Each row of a before or after table is a point. The points were changed in one or more steps. Then noise was added and the rows were shuffled. The steps act on how far a point lies along the listed directions, d1 being the first. What was done? A step turns or swaps two directions, mirrors them in a line or flattens them onto one, adds a multiple of one to another, or multiplies one. Angles are multiples of 10 degrees, from the lower direction toward the higher: turns from -170 to 170, lines from 10 to 170 but not 90. Use the fewest steps. Two steps may share a direction if one is a turn and the other turns, adds or multiplies; they go together, in the order done. Otherwise the lowest direction goes first.
(in the rows, 100 means zero)

Directions:
(1): [130,86,131]
(2): [134,114,73]
(3): [102,59,80]
Before (14 x 3):
[[108,124,128],
[96,111,142],
[103,101,57],
[62,118,102],
[102,103,111],
[115,101,72],
[72,117,94],
[83,96,116],
[126,91,100],
[94,120,79],
[87,81,103],
[119,119,113],
[75,102,109],
[134,114,109]]
After, 14 rows:
[[70,147,52],
[106,89,86],
[76,87,77],
[58,130,70],
[101,79,145],
[117,55,150],
[97,75,94],
[143,103,132],
[108,94,147],
[110,86,123],
[129,101,159],
[38,96,54],
[97,138,85],
[41,108,56]]
Steps: multiply d1 by 2.5; turn d2 and d3 by -80 degrees

Directions:
(1): [52,104,83,113]
(2): [119,102,82,145]
(3): [111,113,56,77]
Before:
[[108,83,128,135],
[67,98,91,101],
[64,127,61,68],
[85,140,10,83],
[160,85,142,95],
[92,88,97,115],
[63,99,126,130],
[86,95,86,100],
[58,90,124,104],
[91,93,119,145]]
After, 10 rows:
[[84,115,82,67],
[80,102,106,56],
[100,112,94,155],
[87,96,145,177],
[93,90,101,90],
[94,110,66,83],
[91,100,87,104],
[125,96,99,70],
[94,93,102,110],
[92,96,99,58]]
Steps: multiply d1 by 0.4; turn d2 and d3 by -140 degrees

Directions:
(1): [104,121,84,119,50,76]
(2): [96,77,116,86,60,140]
(3): [125,71,95,61,92,67]
(4): [72,83,46,94,101,109]
(5): [112,144,88,60,100,118]
Before, 14 rows:
[[130,83,133,67,94,116],
[162,71,140,26,98,95],
[85,97,81,87,60,106],
[117,75,66,70,66,62],
[94,106,100,84,58,94],
[105,66,56,68,116,63],
[86,75,74,66,101,133],
[105,76,83,97,55,100],
[84,80,65,80,131,86],
[120,124,60,100,136,82],
[108,88,109,118,63,97],
[135,131,137,92,97,114],
[78,66,99,89,109,121],
[133,124,109,124,98,56]]
After:
[[81,103,83,115,65,88],
[80,92,58,67,80,119],
[101,55,70,65,116,82],
[96,70,51,61,82,112],
[89,94,97,100,125,67],
[164,88,84,59,70,28],
[135,105,101,96,82,49],
[142,132,128,97,108,83],
[88,66,80,119,125,80],
[102,71,113,120,118,85],
[84,110,51,109,86,77],
[126,74,128,71,116,126],
[112,106,83,71,107,143],
[76,90,82,109,127,74]]
Steps: turn d1 and d2 by -150 degrees; turn d2 and d5 by 40 degrees; turn d3 and d4 by 20 degrees

Directions:
(1): [107,43,111,126,95,75,124,85]
(2): [116,89,118,95,130,89,97,161]
(3): [61,113,138,78,74,77,125,109]
Before:
[[118,95,87,112,102,112,87,120],
[60,93,147,90,85,53,134,137],
[86,72,156,84,83,46,148,140],
[85,58,110,118,79,87,120,85],
[104,69,84,120,77,88,110,58],
[92,103,85,103,84,98,91,65],
[120,125,90,102,125,133,86,87],
[69,68,143,98,82,49,158,130],
[117,63,66,134,91,113,104,58],
[92,79,113,123,67,108,115,70]]
After:
[[106,138,88,80,118,124,76,152],
[115,89,98,96,120,93,83,129],
[53,81,139,99,66,53,144,98],
[126,103,86,115,126,130,91,77],
[103,126,107,80,109,97,87,151],
[101,105,130,97,96,110,101,150],
[59,101,146,78,52,55,148,91],
[75,111,124,79,92,98,102,143],
[48,105,142,81,66,58,152,115],
[102,113,82,109,81,121,87,92]]
Steps: turn d1 and d3 by -130 degrees; turn d2 and d3 by 160 degrees

Directions:
(1): [89,131,122,124,96,85,95,140,53]
(2): [80,99,131,54,105,105,52,87,88]
(3): [115,72,140,147,124,117,81,88,106]
(4): [147,72,72,93,103,75,68,117,79]
Before:
[[124,110,49,126,81,80,128,136,77],
[67,146,83,50,89,98,132,119,83],
[84,120,100,100,83,78,112,91,83],
[58,144,154,86,112,110,63,102,59],
[99,102,139,106,106,98,57,104,75],
[67,108,86,81,71,104,131,104,116],
[115,121,68,128,97,79,123,132,92],
[79,136,158,119,103,112,88,97,66],
[113,95,146,115,117,88,66,124,69]]
After, 9 rows:
[[59,139,164,61,115,103,27,104,42],
[68,108,93,97,73,103,131,109,109],
[87,115,108,97,85,77,99,91,78],
[112,89,145,83,115,85,43,118,65],
[126,98,55,116,86,84,111,126,81],
[117,112,74,118,100,81,106,127,92],
[98,99,139,83,105,94,42,101,71],
[80,135,164,91,103,103,56,102,48],
[71,136,100,58,97,99,113,120,74]]
Steps: add 0.7 times d1 to d2; turn d1 and d4 by 20 degrees; multiply d3 by 0.7

Directions:
(1): [85,104,124,140,82,150,126,87,100,78,132]
(2): [97,79,128,85,90,99,37,105,76,82,135]
(3): [74,136,135,70,144,109,100,68,89,90,84]
(4): [142,81,117,74,84,116,105,50,110,136,107]
(5): [74,82,142,87,71,111,114,135,87,130,66]
(6): [108,68,72,70,96,122,122,95,60,58,81]
Before:
[[124,108,72,91,143,84,116,97,125,110,93],
[153,106,97,62,105,95,100,42,93,127,96],
[116,122,57,73,130,80,78,75,100,90,110],
[113,96,129,115,69,122,91,85,114,111,143],
[94,96,133,131,58,133,112,103,121,123,142],
[117,82,87,68,96,104,104,95,76,95,101],
[104,89,123,129,50,115,105,132,117,118,119],
[125,81,124,87,73,78,64,84,101,147,122],
[93,82,133,138,60,129,94,113,114,130,143],
[76,149,79,113,141,85,132,103,111,96,51],
[128,72,96,150,57,111,102,102,118,143,134]]
After (11 x 11):
[[118,110,86,134,123,128,140,84,128,88,129],
[158,112,116,94,91,117,108,22,112,134,129],
[108,114,111,67,121,100,94,72,90,105,108],
[74,151,80,180,110,106,142,116,133,91,96],
[104,54,112,71,48,115,116,127,85,129,86],
[107,40,101,65,60,108,97,130,72,126,82],
[127,38,86,80,64,135,127,90,61,105,84],
[102,131,87,122,109,119,95,67,113,85,148],
[155,55,83,62,75,75,68,69,83,123,117],
[113,64,93,64,67,102,108,134,77,98,70],
[121,63,120,71,55,113,96,104,89,121,101]]
Steps: turn d1 and d5 by 70 degrees; add -0.7 times d2 to d1; turn d3 and d6 by -90 degrees; multiply d4 by 1.3

Directions:
(1): [86,102,102,89,120,135,134,107,147,84,106,49]
(2): [85,99,66,101,78,98,102,109,44,103,101,43]
(3): [126,125,144,133,99,128,71,83,82,68,88,78]
(4): [58,126,78,120,86,117,80,127,106,63,135,125]
(5): [92,159,111,73,134,58,90,124,98,99,87,88]
Before, 10 rows:
[[79,107,82,111,109,127,100,111,155,79,124,129],
[53,105,73,107,91,83,88,125,147,80,134,191],
[56,148,61,66,129,67,104,138,99,113,124,66],
[69,131,86,122,95,133,76,142,95,75,126,87],
[79,114,86,62,124,60,127,123,94,94,86,51],
[84,135,93,104,85,66,73,117,88,95,101,130],
[82,87,67,95,66,79,90,122,70,110,104,112],
[100,117,131,94,119,83,97,97,64,112,85,98],
[98,121,63,59,115,66,112,125,78,127,79,55],
[106,126,137,124,97,107,66,100,77,84,104,137]]
After:
[[93,112,50,37,116,49,126,129,105,145,81,79],
[66,150,75,70,132,70,102,133,109,113,127,88],
[102,139,134,134,91,117,65,98,63,79,95,101],
[92,82,77,92,74,82,88,117,92,110,106,121],
[87,147,109,111,88,82,68,114,97,84,100,112],
[96,120,113,131,109,139,78,101,136,57,114,122],
[70,105,87,56,126,44,133,133,106,102,86,75],
[89,107,120,86,116,80,105,99,64,116,88,95],
[88,131,132,146,95,118,64,105,144,46,120,175],
[82,140,97,137,95,142,65,139,83,64,121,74]]
Steps: multiply d1 by 0.7; turn d2 and d3 by -30 degrees; add 0.7 times d4 to d3

Directions:
(1): [147,77,65,101,99,77,121,122,95,116,98,117,130,47]
(2): [112,130,136,98,94,78,123,62,103,148,80,59,115,87]
(3): [82,93,65,125,128,90,137,85,66,135,139,100,99,134]
(4): [93,104,140,130,80,89,87,77,101,101,158,139,100,68]
Before, 14 rows:
[[106,106,151,111,81,95,89,82,136,85,113,120,101,63],
[140,100,119,78,70,103,66,116,134,62,90,117,113,38],
[85,121,72,118,112,70,132,78,82,145,104,89,114,132],
[85,78,105,132,107,89,117,75,68,128,135,115,99,101],
[91,97,81,85,140,116,100,101,99,81,63,64,84,159],
[115,134,136,82,82,88,99,80,108,106,68,74,110,89],
[79,161,195,127,76,78,93,32,116,137,103,43,96,99],
[94,102,106,87,108,97,92,101,110,99,113,109,102,103],
[97,151,170,106,78,85,99,65,123,135,108,97,109,69],
[113,103,119,108,92,100,80,85,120,89,123,112,99,55],
[122,104,108,135,93,65,125,70,82,152,166,117,116,62],
[125,95,88,110,103,76,122,110,85,116,90,112,126,82],
[71,139,160,106,87,116,66,68,113,84,121,99,69,115],
[73,108,138,94,92,93,54,109,133,80,88,83,65,128]]
After, 14 rows:
[[96,112,118,81,88,110,71,110,110,59,80,106,87,106],
[102,101,102,89,108,89,93,98,110,106,112,112,108,91],
[133,78,94,96,87,67,72,145,131,97,83,107,103,55],
[61,111,56,123,121,85,119,89,76,125,124,104,102,163],
[104,105,149,107,76,104,78,91,141,67,113,130,96,67],
[76,79,97,137,115,91,122,71,61,128,145,115,89,120],
[132,77,48,87,142,95,120,117,95,102,63,76,112,115],
[80,101,115,133,87,107,62,116,109,55,133,124,84,93],
[100,110,132,107,92,109,70,82,125,81,121,111,92,65],
[134,93,96,109,84,90,82,115,108,85,124,140,107,43],
[71,117,124,110,102,102,98,84,90,97,97,95,96,141],
[55,116,129,138,98,97,98,58,82,117,184,115,74,135],
[75,123,135,101,83,117,64,105,121,76,129,140,85,89],
[118,124,163,67,60,110,48,94,150,53,74,98,101,58]]
Steps: turn d1 and d2 by 140 degrees; multiply d2 by 0.4; multiply d3 by 1.3

Directions:
(1): [110,97,49,120,102,124,102,170,94,81,92,97,105,83,134,125,75,125]
(2): [128,134,130,101,122,72,103,113,152,99,115,112,68,88,79,143,98,139]
Before (9 x 18):
[[103,112,113,103,91,81,88,81,112,104,100,109,96,110,104,96,110,109],
[114,103,132,94,89,95,98,80,108,101,103,103,90,106,85,101,120,102],
[137,146,137,114,138,63,100,119,170,101,132,119,54,75,70,171,100,149],
[92,89,45,121,86,135,120,161,91,72,101,103,126,97,139,103,80,122],
[123,125,118,105,102,101,103,117,138,91,92,108,92,91,91,140,97,141],
[113,143,158,100,135,60,93,86,157,116,119,93,51,93,62,141,113,128],
[91,90,46,115,88,125,98,150,56,78,91,106,116,92,137,86,76,110],
[114,112,87,111,115,101,106,165,110,74,96,95,85,79,115,139,95,122],
[88,84,44,105,85,120,99,129,82,97,88,91,115,89,128,94,96,94]]
After (9 x 18):
[[109,91,24,138,109,137,97,194,85,76,100,98,108,69,147,143,68,126],
[59,72,88,97,69,123,116,68,65,95,100,99,140,126,110,45,112,67],
[80,75,70,105,89,125,102,130,55,79,81,82,119,97,128,85,105,72],
[69,85,102,89,79,102,94,56,48,104,97,106,118,119,100,41,108,66],
[109,113,97,110,94,87,89,109,114,95,100,110,95,102,114,108,101,122],
[110,115,59,129,124,117,93,187,113,87,97,81,79,73,129,151,75,142],
[77,85,93,87,81,99,97,58,83,115,96,93,113,108,95,66,119,65],
[103,94,70,114,84,136,100,136,90,83,75,97,122,93,124,115,88,119],
[124,107,110,105,95,103,99,119,113,91,101,103,88,96,99,123,107,123]]
Steps: turn d1 and d2 by -90 degrees

Directions:
(1): [120,151,143,89,53,92,99,119,113,104,81,79,110,85,59,125,122,99,82,142]
(2): [97,82,121,78,95,92,89,67,86,120,147,87,95,83,117,57,110,136,120,163]
(3): [97,67,116,106,103,59,112,115,61,98,103,80,28,107,49,89,112,93,87,85]
Before, 14 rows:
[[91,90,89,100,116,101,111,92,96,85,98,99,107,111,111,79,96,100,104,80],
[106,117,95,90,92,132,88,105,117,94,97,120,150,90,119,111,95,102,108,109],
[102,104,69,109,110,129,102,92,101,98,86,128,141,115,143,106,74,91,117,77],
[104,123,93,112,90,120,94,109,122,96,78,120,142,97,116,129,101,79,88,91],
[97,96,68,96,114,132,97,81,129,101,94,119,135,95,140,93,76,92,112,80],
[85,55,100,115,130,65,117,103,66,102,126,86,34,107,74,67,105,102,89,72],
[106,100,97,100,111,108,100,87,107,91,102,108,119,101,130,103,86,100,110,110],
[100,101,70,104,127,113,105,95,116,97,92,106,107,107,131,110,87,95,125,69],
[95,98,72,101,117,128,81,88,112,100,103,118,126,102,149,94,82,97,116,86],
[97,61,88,116,128,74,112,129,61,100,102,95,27,123,49,96,106,74,81,51],
[108,122,98,91,100,121,101,100,110,97,89,108,121,93,104,115,116,98,98,89],
[117,122,108,108,73,90,114,140,91,96,63,77,87,98,42,137,109,87,76,87],
[95,100,84,103,102,122,92,79,127,95,95,111,134,107,141,97,81,115,118,91],
[88,113,65,118,97,104,113,110,111,94,77,107,115,115,100,118,88,70,97,64]]
After, 14 rows:
[[99,87,90,119,104,103,101,107,97,97,85,113,105,107,102,113,97,77,89,69],
[103,100,91,98,117,111,104,101,101,97,100,106,92,100,98,104,114,94,98,69],
[115,106,116,108,79,83,113,116,73,101,71,96,79,110,64,115,102,85,92,93],
[108,93,119,103,90,77,96,121,80,103,92,79,53,98,62,98,109,86,90,100],
[126,187,99,95,70,158,83,122,158,110,77,117,193,91,115,149,104,93,91,131],
[95,60,98,106,113,93,105,116,73,91,109,105,70,102,79,87,101,95,103,78],
[116,124,104,100,91,91,107,118,109,95,80,85,86,103,80,124,108,87,109,96],
[99,81,116,104,85,71,112,103,84,92,95,77,54,111,66,93,102,104,97,90],
[104,82,110,100,109,77,112,106,80,85,104,87,65,103,87,100,99,95,99,103],
[104,116,117,98,83,91,111,107,100,88,86,85,105,99,82,92,110,98,90,103],
[104,93,114,93,86,81,112,106,93,100,82,81,59,93,58,99,104,81,83,89],
[106,126,49,110,108,154,102,106,136,101,77,121,182,99,148,132,73,99,109,74],
[98,142,76,110,82,108,113,117,125,97,65,101,133,105,98,131,90,73,95,85],
[111,157,126,98,75,113,100,102,132,111,101,92,148,82,102,109,110,110,91,137]]
Steps: add -1 times d2 to d3; turn d1 and d3 by -160 degrees

Directions:
(1): [78,106,85,76,51,65,86,76,61,101,74,125,105,89,112,112,102,116,138,39,107,96,112,56]
(2): [110,137,45,131,105,68,58,90,98,105,117,97,111,57,104,118,70,95,83,118,43,76,89,96]
Before:
[[91,54,140,80,109,153,141,116,104,90,82,103,85,161,86,69,125,114,114,90,161,105,108,113],
[101,130,47,111,88,81,66,76,93,92,142,99,113,69,111,114,64,85,96,117,19,75,92,89],
[117,49,182,79,138,163,132,129,121,98,95,95,79,180,83,69,136,82,93,142,169,114,96,116],
[113,65,150,92,143,142,127,115,129,88,98,74,101,149,90,81,139,86,70,134,136,138,93,127],
[78,95,108,101,82,118,107,106,78,96,88,127,113,135,117,99,115,103,126,65,134,100,115,91],
[103,100,72,113,68,80,105,86,74,111,84,108,104,91,108,92,103,116,136,34,106,73,96,59],
[95,140,21,116,64,42,58,78,80,97,112,126,118,53,114,122,70,99,92,74,50,61,85,64],
[89,160,18,119,88,44,33,90,73,122,112,104,119,42,100,113,66,127,101,84,51,64,95,65],
[103,100,124,89,113,118,117,111,113,77,87,94,90,121,113,82,102,108,92,100,118,112,108,105],
[113,74,169,87,141,156,174,139,104,101,112,100,92,125,93,73,125,81,82,121,161,117,113,138]]
After:
[[117,89,90,124,103,112,120,101,103,116,102,90,97,111,95,81,104,108,117,81,105,79,85,92],
[109,131,51,110,106,88,74,82,100,94,145,90,110,74,113,111,65,76,98,140,22,78,92,96],
[97,61,165,57,93,120,109,108,89,100,72,126,88,162,88,79,133,98,129,91,174,106,102,77],
[78,59,124,74,92,141,135,108,91,91,74,114,86,153,89,69,121,119,125,68,162,98,110,96],
[89,82,146,76,103,120,157,111,61,102,90,124,101,106,101,84,128,94,114,72,160,114,126,93],
[108,148,40,135,127,72,50,108,109,119,131,80,113,58,93,108,76,109,75,132,54,66,90,100],
[99,81,126,73,98,117,109,96,92,91,80,95,112,138,97,88,127,102,99,79,127,133,96,92],
[110,125,39,133,106,70,77,96,109,96,130,99,116,76,112,114,74,85,63,114,47,65,82,100],
[96,92,112,108,93,131,118,119,90,91,89,118,116,137,115,97,114,100,114,83,139,109,119,105],
[100,97,115,90,102,107,116,106,98,73,83,96,95,114,120,86,108,109,98,89,120,111,108,96]]
Steps: flatten d1 and d2 onto the line at 100 degrees

Directions:
(1): [115,75,113,102,87,103,142,86,105,109,106,179,76,77,107,97,83,94,103,84,84,83,94,86,130,130,135,98,70,61,153,58]
(2): [40,86,51,74,94,150,120,108,86,95,103,67,129,133,73,85,106,118,65,86,102,77,102,80,94,162,113,120,91,104,117,78]
Before, 8 rows:
[[81,100,80,95,98,111,123,102,93,96,96,112,106,107,87,96,89,105,98,83,90,83,98,85,104,128,110,112,90,93,123,80],
[113,100,106,101,98,92,109,101,93,105,109,103,96,88,102,97,95,102,104,101,103,99,97,94,98,91,103,88,101,92,98,104],
[125,106,122,112,107,80,78,100,101,106,103,104,91,92,99,109,96,101,118,117,98,115,106,108,102,66,100,90,118,103,86,118],
[88,70,100,95,86,127,152,97,97,112,101,148,94,88,91,95,87,98,90,79,93,80,102,82,128,150,131,103,78,68,147,53],
[95,87,105,93,97,105,109,108,89,106,89,111,97,100,97,99,96,103,97,97,99,110,94,97,107,111,105,116,96,87,115,105],
[125,119,129,122,105,81,75,99,106,107,89,92,92,88,121,109,103,92,121,111,92,108,101,116,86,41,82,103,109,115,66,127],
[79,113,81,106,106,104,69,108,95,94,108,59,110,112,97,106,113,98,90,104,114,98,102,102,87,94,95,95,118,121,70,116],
[94,89,99,89,95,106,119,101,106,102,105,116,102,96,87,94,97,107,96,95,91,92,99,91,119,125,124,104,72,85,122,79]]
After:
[[52,109,56,84,104,127,107,113,85,90,94,58,129,131,73,92,100,115,85,88,101,84,102,85,87,134,96,120,103,116,101,95],
[172,110,167,140,100,53,93,84,117,117,92,168,58,52,141,115,87,77,144,107,79,110,95,117,110,25,99,90,93,85,94,110],
[87,85,89,105,92,112,113,96,99,104,115,135,89,93,100,102,97,93,90,85,98,79,95,86,116,131,131,96,86,81,127,71],
[156,105,148,125,106,59,82,92,109,110,103,143,72,70,112,116,88,91,135,118,92,120,104,113,114,47,105,82,113,90,95,116],
[69,105,79,82,104,116,91,114,98,94,101,49,126,121,76,93,111,116,87,103,103,100,104,98,96,116,100,110,93,116,84,107],
[85,94,96,90,100,109,99,114,86,102,87,84,107,110,93,99,102,106,93,101,104,113,97,99,98,107,95,118,105,100,100,116],
[118,105,110,104,100,85,101,102,94,104,108,98,96,87,104,99,96,101,109,105,105,104,97,99,95,80,97,85,106,96,90,112],
[39,107,59,81,106,142,91,124,84,95,93,6,145,139,70,95,118,115,71,100,120,98,114,99,77,124,78,114,124,135,66,114]]
Steps: multiply d1 by -1; multiply d2 by 2

Directions:
(1): [105,84,60,119,122,82,113,125,79,100,74,86,122,106,64,136,68,117,93,93,85,104,120,35,151,143,86,124,74,70,80,53,86,113,139,62,62,105,113,112,123,118,123,113,130,134,78,109]
(2): [148,71,126,83,144,111,113,121,113,82,150,98,73,97,128,102,79,146,102,110,122,116,109,74,146,98,113,83,108,126,52,104,153,87,82,95,116,98,100,134,93,52,128,96,58,104,54,112]
Before:
[[69,100,80,117,55,104,96,72,101,101,51,107,128,98,79,98,121,57,93,103,92,79,101,120,69,97,92,106,85,76,139,107,48,115,98,98,93,79,97,91,105,138,78,102,135,98,134,76],
[57,128,89,103,61,69,80,67,97,111,67,100,135,104,84,88,128,66,92,75,79,88,109,114,74,100,81,126,100,83,145,94,46,107,120,105,82,80,91,80,108,146,61,99,148,91,142,87],
[141,67,72,103,159,78,114,144,96,75,108,72,90,109,94,126,35,154,100,102,109,128,134,12,195,145,94,102,88,96,40,52,143,116,123,46,80,97,111,151,125,54,133,115,87,145,39,124],
[118,73,108,89,129,106,97,119,102,82,136,109,89,74,118,123,71,138,108,101,109,119,124,60,145,106,116,101,97,116,62,98,149,88,99,94,106,97,109,120,94,80,120,101,78,115,57,106],
[126,88,61,121,136,100,114,122,95,88,87,81,125,105,62,157,67,123,109,85,81,104,118,41,170,137,92,109,75,83,66,48,89,117,134,51,71,113,96,120,129,116,131,105,129,134,68,122],
[108,110,115,89,95,93,101,112,100,87,118,116,113,92,110,95,103,116,106,116,96,91,86,131,81,88,109,96,93,108,103,123,111,89,86,114,116,95,105,95,92,71,89,97,77,89,89,94],
[71,114,52,116,74,82,86,81,95,117,46,93,119,100,83,113,124,77,87,90,101,100,104,104,87,121,82,112,106,77,143,88,45,100,111,93,89,112,98,81,118,137,80,97,140,94,129,83],
[133,97,118,88,122,90,107,107,102,88,156,86,81,99,99,92,77,136,103,105,115,101,98,78,140,100,130,100,102,132,68,99,133,79,100,97,97,96,97,119,93,72,110,96,78,102,58,106]]
After:
[[120,112,132,80,103,97,98,89,113,90,161,96,74,97,114,70,95,117,102,107,118,95,84,118,106,80,135,90,115,142,84,118,128,77,86,115,112,92,93,109,82,71,90,93,71,88,78,102],
[85,140,121,97,62,127,83,62,122,101,98,113,101,97,110,81,142,57,125,91,95,85,77,184,39,58,111,73,121,122,140,132,79,104,70,131,140,107,70,70,89,117,70,81,98,65,142,91],
[118,95,100,96,114,86,110,127,94,85,117,113,119,95,97,112,84,129,105,116,96,99,100,93,114,106,103,106,81,96,82,100,111,94,99,94,100,98,111,111,101,71,103,106,86,104,68,101],
[97,95,133,75,96,119,84,92,119,89,140,121,79,69,136,92,104,114,114,105,118,110,103,122,91,72,124,87,116,132,94,133,143,78,75,127,135,95,94,100,80,77,90,91,65,88,88,92],
[86,127,146,75,71,113,72,66,136,89,126,108,60,100,154,35,128,72,115,113,126,101,75,192,35,43,118,60,144,140,129,158,129,96,46,146,159,92,80,92,74,49,54,88,51,60,132,87],
[69,113,73,106,84,62,88,89,87,107,62,91,140,108,69,110,104,83,89,74,73,94,126,72,114,122,72,133,88,69,123,63,50,109,140,83,62,83,96,93,125,143,78,106,156,111,123,91],
[70,111,47,119,85,83,85,86,93,116,46,87,121,102,77,117,117,82,87,89,99,101,109,90,97,128,79,116,106,73,137,83,47,102,119,84,84,112,100,84,123,137,87,97,145,98,124,83],
[81,84,65,123,79,98,103,90,92,96,47,103,133,101,60,120,100,74,90,100,88,85,111,80,106,118,85,115,75,66,118,82,49,117,116,75,75,79,107,105,113,141,93,109,141,116,113,84]]
Steps: mirror d1 and d2 in the line at 110 degrees
